Every row gives one point. Examples show where two turns around zero, p and q, send a point. Where does a point land after both, in the order given? Backwards means that the second turn is done in reverse. Each puzzle has new turns, and all numbers are rounded.
In the rows, zero is written as 128.

Turn p:
[118 161] -> [147 157]
[158  73] -> [104  70]
[154 161] -> [170 129]
[ 82 117] -> [ 90 157]
Turn q:
[101 100] -> [102 157]
[153 188] -> [186  98]
[130  96] -> [ 96 129]
Where do these land?
p, then q: [177 135] -> [91 95]
p, then q: [ 66 138] -> [185 155]
q, then p backwards: [142 111] -> [126 106]

Turn p:
[152 147  95] -> [ 97 160 121]
[ 69 145 125] -> [162 140 178]
[190 108 179] -> [129  95  52]
[102 112 113] -> [123 117 160]
Turn q:
[124 101 154] -> [128 141 163]
[100 139 181] -> [158 179 143]
[179 109 147] -> [153  91 164]
[ 88 154  57] -> [ 77 132  59]
[150 137 101] -> [125  97 110]
Where do these land?
q, then p: [125 143 111] -> [111 133 143]
p, then q: [138 118 174] -> [105  87 138]
q, then p: [101 130 188] -> [153 169  83]
p, then q: [97 92 99] -> [136 165 169]
q, then p: [179 156  68] -> [ 67  81 161]

Turn p:
[111 111 149 119] -> [109 142 109 114]
[131 148 150 132] -> [150 147 122 123]
[104 152 115 114] -> [143 106 100 134]
[114  67  79 124] -> [ 61  90 140 143]
[181 115 225 126] -> [140 213 154  62]
[ 98 152  79 161] -> [138 100 116 191]
[159 151  99 120] -> [156  99 156 129]
Turn q:
[ 92  89 119 151] -> [ 87 122  91 108]
[142 199 154 119] -> [166 116 194 119]
[162 164  86 147] -> [117 107 164 180]
[145  72 171 121] -> [165 129  67 114]
[100 116 110 102] -> [105 164 124 119]
Where do these land?
q, then p: [141 119  91 137] -> [120 140 119 166]
p, then q backwards: [132 193 131 108] -> [165 121 184 122]
p, then q: [195 135 114 134] -> [190 117 113 103]
p, then q: [ 92  95 141 121] -> [ 85 147 144 118]
p, then q backwards: [100  60 117 100] -> [ 74 109  95 172]
q, then p: [109 166 172 168] -> [ 87 134 129  68]

Turn p:
[174  82 117  78] -> [88 87 92 81]
[ 74 158 107  78] -> [ 87 102 178 172]
[108  96  97 132] -> [ 91 150 108 141]
[ 98 167 117 155] -> [141 159 166 154]
[136 163 175 156] -> [192 126 142 131]
[157  63 155 154] -> [145 133  51 111]
[148 168 128 143] -> [154 139 160 107]
Turn q:
[132 112 129 134] -> [132 131 114 119]
[108 212 160 114] -> [111  81 204 148]
[119  97  82 131] -> [128 156  87 154]
[194  68  60 148] -> [196 198  70 130]
[109 153 180 123] -> [103  89 160 105]
[132 132 136  91] -> [109 149 152 119]
[103 121 150 154] -> [117  92 109 119]
Where do these land?
q, then p: [198 151 125 118] -> [172  88 140  85]
p, then q: [ 77 133 154 131] -> [168  97 101 121]
q, then p backwards: [ 71  87 144 109] -> [130  74  87  98]
q, then p: [179 162  80 114] -> [194 133 145  89]
p, then q: [114 107 136 167] -> [162 124 140 159]

Turn p:
[ 72 100 169  88 171 133] -> [122 124 133  41  91 121]
[126  95  91 118 139 123] -> [ 90 146 107 126 128 107]
[100 136  95 154 162 141] -> [141 184 127 120 129 104]
[182 134 171 163  71 102] -> [152  79 107 183 133 187]
[175 108 164 159  81 195] -> [115 123 165 187  81 194]
[ 92 166  98 143 139 124] -> [154 165 138 116 165 109]
[175 126 105 161 161 149] -> [136 152 120 180  94 100]
[ 81 116  88  82 126  83] -> [ 92 128 105  76 180  99]
[148 171 171  85 100 103] -> [149  52 151 123 151 134]
Turn q:
[132 130 139 125  42 148] -> [159 115 105 132  71 183]
[ 92 108 106 222 155  74] -> [ 90  75 179 189 191 144]
[ 78 140 127 114 116 119] -> [120 118 126  94 147 165]
[130 112 167 108 181 109] -> [130 117 157  94 143  73]
[140 147 164  87 161 178] -> [132 182 144  81 100  98]
[161  93 116 105 125 162] -> [177 158 113 141 119 108]
[164 166  77 135 116 106] -> [ 89 130  73 166 125 125]
Where do these land?
p, then q backwards: [ 95 178 132 153 173 100] -> [134  71 130  73 141 151]
p, then q: [ 92 138 152 158  68 169] -> [129 190 169 107  82 127]
p, then q: [ 96 107 170 149 124 128] -> [150 169 101 118 103 138]
p, then q: [166  91 102 132 141 152] -> [108 101 135 141 134 182]
q, then p: [142 105  65  95 188  83] -> [150 152  66 113 134  49]
q, then p: [124 142 193  93 126 175] -> [115  57 168 126 156 144]
q, then p: [160 133 111  73  87 145] -> [ 96 130 140 177 175 105]
p, then q: [149 131  99 172 117  72] -> [ 98 154 120 185 166 115]
